Each row is a point. Examples show where two turns around zero, p and q, send a point. Write where each new point lands after one turn and then the other. Backwards means that the second turn is done in reverse. Each puzzle has new turns, and all numbers are rounded.

Turn p:
[ 13  -5 -19] -> [  9   5 -21]
[ -2 -10 -20] -> [ 15  -8 -14]
[-13 -21  41] -> [10  9 46]
[13 33 20] -> [-38  14   5]
[-12   3 -23] -> [  4 -21 -15]
Turn q:
[-15 -16  20] -> [-30   3   0]
[12 34 -9] -> [30 -6 21]
[-27   5  12] -> [-18  17  17]
[  6  21 -20] -> [28  5  7]
[ 37 -15  -8] -> [ 13 -28 -26]
[-13 -29   6] -> [-25   8 -18]
Where do these land?
p, then q backwards: [-12  19   2] -> [ 3 -7 21]
p, then q: [  6 -16  38] -> [-10 -21  35]
p, then q: [ 24 -14 -18] -> [33 -3 -1]
q, then p: [-48   6   8] -> [-40 -18  21]
p, then q: [  9  -1 -21] -> [ 18   6 -12]
p, then q backwards: [20  6 -9] -> [ -8 -18 -11]

Turn p:
[-21 -13  -8  -5   0   9] -> [-13 -19  -3  -6 -13   4]
[-19 -14  -4 -17  13   5] -> [-14 -15   9 -19 -12   4]
[  6   8  12 -18  22  10] -> [ -8  20  22 -12  -8   4]
[  5   1 -28 -16  14  20] -> [-38   1   8  -3  10   9]
[ 13  -2   0  11 -13 -16] -> [ 18  -1 -10   6  16  -1]
[ -2   8   2  12 -24  -3] -> [  9   2 -22  12  -1  -7]
[  2 -15  -2  15 -13   7] -> [  6 -12 -11  14   0  14]
[  8  14  12  23   1 -17] -> [ 23   7   6  17   6 -16]
[  8  13  16  -5   1 -15] -> [ 16  17   4  -8   3 -11]
Turn q:
[-14 -13   5  -8   3  -1] -> [ -4 -12  16   2   7  -3]
[-16  18  -8  -2   9  10] -> [ -6   1  11  -1 -19  18]
[-19  -3  -8  -8  -6   2] -> [-16   0  16   2  -3  -2]
[48 -7 -1 33  4 19] -> [ 12   5 -55  13  17  15]
[  3   3 -11  -8  12 -10] -> [  1   4   4 -19   3   6]
[26 -1 -3 -8 -7  4] -> [ -3  -2 -25 -11   1  -9]
[ -8   6   0   0   7 -13] -> [ 8  6 13 -6 -1  2]
[-9  3 25  7  0  5] -> [ 15 -11   6  18  -8  -3]
[-12  -7   1  -5 -21 -16] -> [ -6   9  15   3   4 -23]
Where do these land?
p, then q backwards: [-19  31   3  25  11  -6] -> [-14   1  24  -2 -36  -6]
p, then q: [ 6  2 -2 -2  2  0] -> [ 3 -2  2 -1 -4  4]
p, then q: [ 3 -6 -5  7 12 19] -> [ 0 -7  4 23 -3  4]
p, then q: [  0  17   4  -5 -21  -1] -> [ -7  22   0 -13  -7   4]
p, then q: [ -4 -20 -28  -5 -15 -16] -> [-16 -14  10 -15  26  16]
p, then q: [ 4 -6 25  3 11 22] -> [ -1  -3 -17  22 -20 -11]
p, then q backwards: [ -8   3  15  -1  -5 -25] -> [ 14   6  18  -8   1 -18]
p, then q: [ 21 -16  -2  -7   1  -6] -> [  0 -20  -9  -7  -5  16]
p, then q backwards: [ -4  -5 -10 -17   5  13] -> [ -4   0 -19 -12   3   9]

Turn p:
[-10  14  48   6  -1   0   8  15  -8] -> [ -8   3  18 -11 -32  16  -3  -2 -34]
[-12  23 -25  -3   8  11   0   0  16] -> [ 19 -13 -18 -14  10   9   8  18   9]
[  4  -6   5  -7   0 -15  -7  11   6] -> [-10  -3  17   4   7  -4   0   9  -4]
[ -5 -17  -6 -13  -7   0  -3  13 -12] -> [ -6 -15   8  17  -1   0 -14  -3   9]
[ 22 -10  -1  -8   0  -2 -29   3  -7] -> [  5  10  13  15   7 -23 -18  10   2]
[  9 -13 -20  -2   6   6  14   2   2] -> [ -3   1 -15  19   9   5   7   0  13]
[-10 -17  -1  20  17  -6   7 -26  -9] -> [-18   2 -25  -6  -4 -21   9 -20  -2]
[ 10 -10  14 -13  -8   1  -3 -12   2] -> [  8   5  15  10   2  -9   4 -14  -7]
[ -9  -8  -4  31  -7   8  10 -20   8] -> [ -6  11 -25 -16  11   5   0 -25  -3]
[  0  44 -10 -11  -8  -4   2  14   3] -> [ 19  -2  12 -20  -9  20   5  28  16]
Turn q:
[-23 -16  -6 -13  17  14 -11  -7 -11] -> [ -4 -13  11 -17 -12   2 -27  15   7]
[ 16 -10 -19  19  -6  -9 -15 -22  -8] -> [ 14  11  16  10  -5 -14   8   0  32]
[  0 -10  13   7 -19 -12  10  -9 -10] -> [ 16  -1  11   5 -16  -3  16  -8 -11]
[ 19  15 -15  20  15  -7  12  11 -11] -> [-19  23 -18   5  -5 -17  15   3  10]
[ 11   7  10 -24 -14  -7  -3  23   7] -> [ 10  12  -5   3  24   5  -4   1 -28]
[  6   7 -13 -10 -20   6  -1 -18  19] -> [19  3  0 -4 15 22  6 -9 16]
[-18   6   8  20  -2 -15 -13   2   4] -> [ -6 -20   7  19   1  -4  14  14   0]
[  0  12 -22 -14  -7  10  20   9  16] -> [  6  10 -31 -11   8  21   0   1   3]
[  5 -28  12  14  25   7   1  -4  -7] -> [ -9 -10   6   0 -18 -27 -18 -16   5]
[-2  5 18 -8 21 -3 14  4 -1] -> [-17  -8  -5 -17   0  -9   2  -7 -17]
[-13  13  14 -12 -10  16 -15  10   3] -> [ -9  -5  10   7  12  24 -11   5 -16]
Where do these land?
p, then q backwards: [ 30  -4  -9 -28  -7 -12 -10  18 -27] -> [  1 -14 -14  27  -5   4 -39  -6 -20]
q, then p: [ 2  4 -6 19 20 -1 -2 19  0] -> [-18 -15  -6 -19  11   3  -4   6   8]
q, then p backwards: [  3 -19  -6   7  -6   0 -16  -9  -8] -> [ 11   3  -2 -18 -10   1 -11   0 -15]
p, then q: [  0   0   1  -1  17   0   0 -13 -15] -> [18  3 -6  3 -1 -1 16  8  1]
p, then q backwards: [ 0  1 20 21  6 -7 -1  4 15] -> [  2  17  13 -17   5   0   8  12 -12]
p, then q: [-4 32 -7  8 -5 -6  6 -6 15] -> [  0  14 -15 -21  12  11 -13  -8 -13]
q, then p backwards: [-15 -16  -5 -21  -9  -8  -2 -10   4] -> [-12  22  -1 -11  -8  12 -14   2   7]
q, then p backwards: [ 3  8  3 13 -9 12 41 -5 30] -> [-22  -9  -7  10   1  21  38 -22   1]
q, then p backwards: [-11 -10  10 -16   1  17 -20  -5  15] -> [-17  -7  -3  -5 -25   5 -14  17   5]
q, then p: [ -8   5  -2  -2  -7   4   5   6 -29] -> [  8  -1  12  -7 -13  19 -16   0   3]
